Each wall is flat, endless, passes through zero and stands at right angles to its row. A trip goes straight from one point to another. List the walls that it crosses, first one first.

Walls:
(1): [-36 -11]
(2): [15  4]
(3): [54  0]
Trips:
[ 56 -20] to [37 13] => none
[ 25 -19] to [38 17] => none
[40 31] to [51 15] => none
[-8 -7] to [ -3 -56] => none
[ -7 -35] to [ 35 -16] => 3, 2, 1
[-27  58] to [-16   7] => none
[23 14] to [18 17] => none

Walls:
(1): [-20  39 -21   8 -16  -4 -32  -9 -93]
(2): [-11  -6  12  13 -10 -26 -32   1  -3]
(3): [-14  10 -35   1  13  21   7  88 -14]
(4): [-11   8  18 -14 -14  11   2  -5  -6]
(5): [ 16  -9  63  23 -11   3  18  57   0]
(6): [-13   1  -1 -10  19  18 -41 -35 -12]
(7): [-24   3 -50   3 -37  41  17  32 -13]
Trips:
[ 14  14  28  40 -22  55   6 -13 -30] to [ 15   3  47   5 -31 -13   6  28 -23] => 6, 2, 7, 3
[30 11 -1 11 44 62 40 50 -2] to [-11   1  14  52  25 -36 -23  28  -5] => 7, 2, 1
[56 46 25 -5  5  6 35 21  5] to [ 47  38 -21   2 -29  38  24 -12  26] => 7, 3, 5
[ 21  20  -4 -15  -9 -20 -24 -56 -68] to [-51  -5  35  38 -10 -16 -42  36 -32] => 5, 3, 7
[  1 -42  31  42 -22  24  -1 -46  -1] to [ 10 -18 -15  63  42  39 -20 -10  31] => 4, 5, 2, 3

Walls:
(1): [ 12  44  73   9 -44   0 -13   5  -2  -4 -18 -14 -49 -27 -32  20   5  -6
   6  -7]
(2): [ -2   0  14 -56  25   6 -44   2  18 -14  13  -6 -30   8 -20  19  -3 -33
 -10 -46]
(3): [  7 -24 -22 -63 -16 -70  11  42  19  13   1  15  -1   9 -25 -40  41 -11
 -31 -12]
(4): [-79  -6  29 -21 -78  16 -15   0  36 -41  -5   7  23 -11   9 -16 -51  40
  -3   3]
Trips:
[ 28   0  -9  -1  36  33 -10  41 -72   2 -24  -3  28  -6  16  42 -38  74
  61 -18] to [-26  19 -34  64 -28  62  29 -38  34 -15  24  12  -6  26 -28 -12 -18  11
  17  36] => 4
[-33  -7 -33 -33  23  35  13 -57 -25  14 -14  22 -18  55   1  22 -18  26
   6 -11] to [-18  26 -11   0 -81 -12  17   2  24  45   3 -15 -12   6   7 -16 -10 -66
  22 -17] => 3, 1, 2
[ 22 -13   3   2  19 -21 -25  18  -8 -27 -37  20 -21  15  13  31  57  -1
  14 -11] to [-29   1  15   6  -1  19  -1 -57 -22  44 -15  16   1  50 -16  18  49 -13
  -1 -25] => 3
[-46   9 -13  51  50  15 -11  16 -31  13  -5 -15 -25  11  43 -51  13  16
  17  36] to [ 23   8  10 -30 -28  -5 -12 -50  -5  -6  18 -20  -8  28  41 -46  25  32
   0  36] => 4, 3
[-37  11 -36 -11 -50 -18   4  20   0 -14  23  34  91  35  30 -14 -75  11
 -57  15] to [-24  14 -30 -11  -1   7 -24  20  -4 -22  18   4  23 -37  13  18 -14  -1
 -29  16] => 3, 2
[ -2 -50 -41  14  -2  14 -67  11  39   3 -45  13 -59  54 -46 -35 -26 -18
  67  61] to [ -5 -28 -42  21  58 -25  14  22  12  54 -10  32 -38  13  -7 -26  12 -16
 -14  26] => 4, 2
[  3  15  36 -63   7   9  20  25 -25   1 -16  -6 -33   8  48  18  -8 -13
 -22  34] to [  9  23 -16  27   0 -10 -29  -2  49   6 -10   7 -23  23 -30 -48  20   4
 -21   2] => none
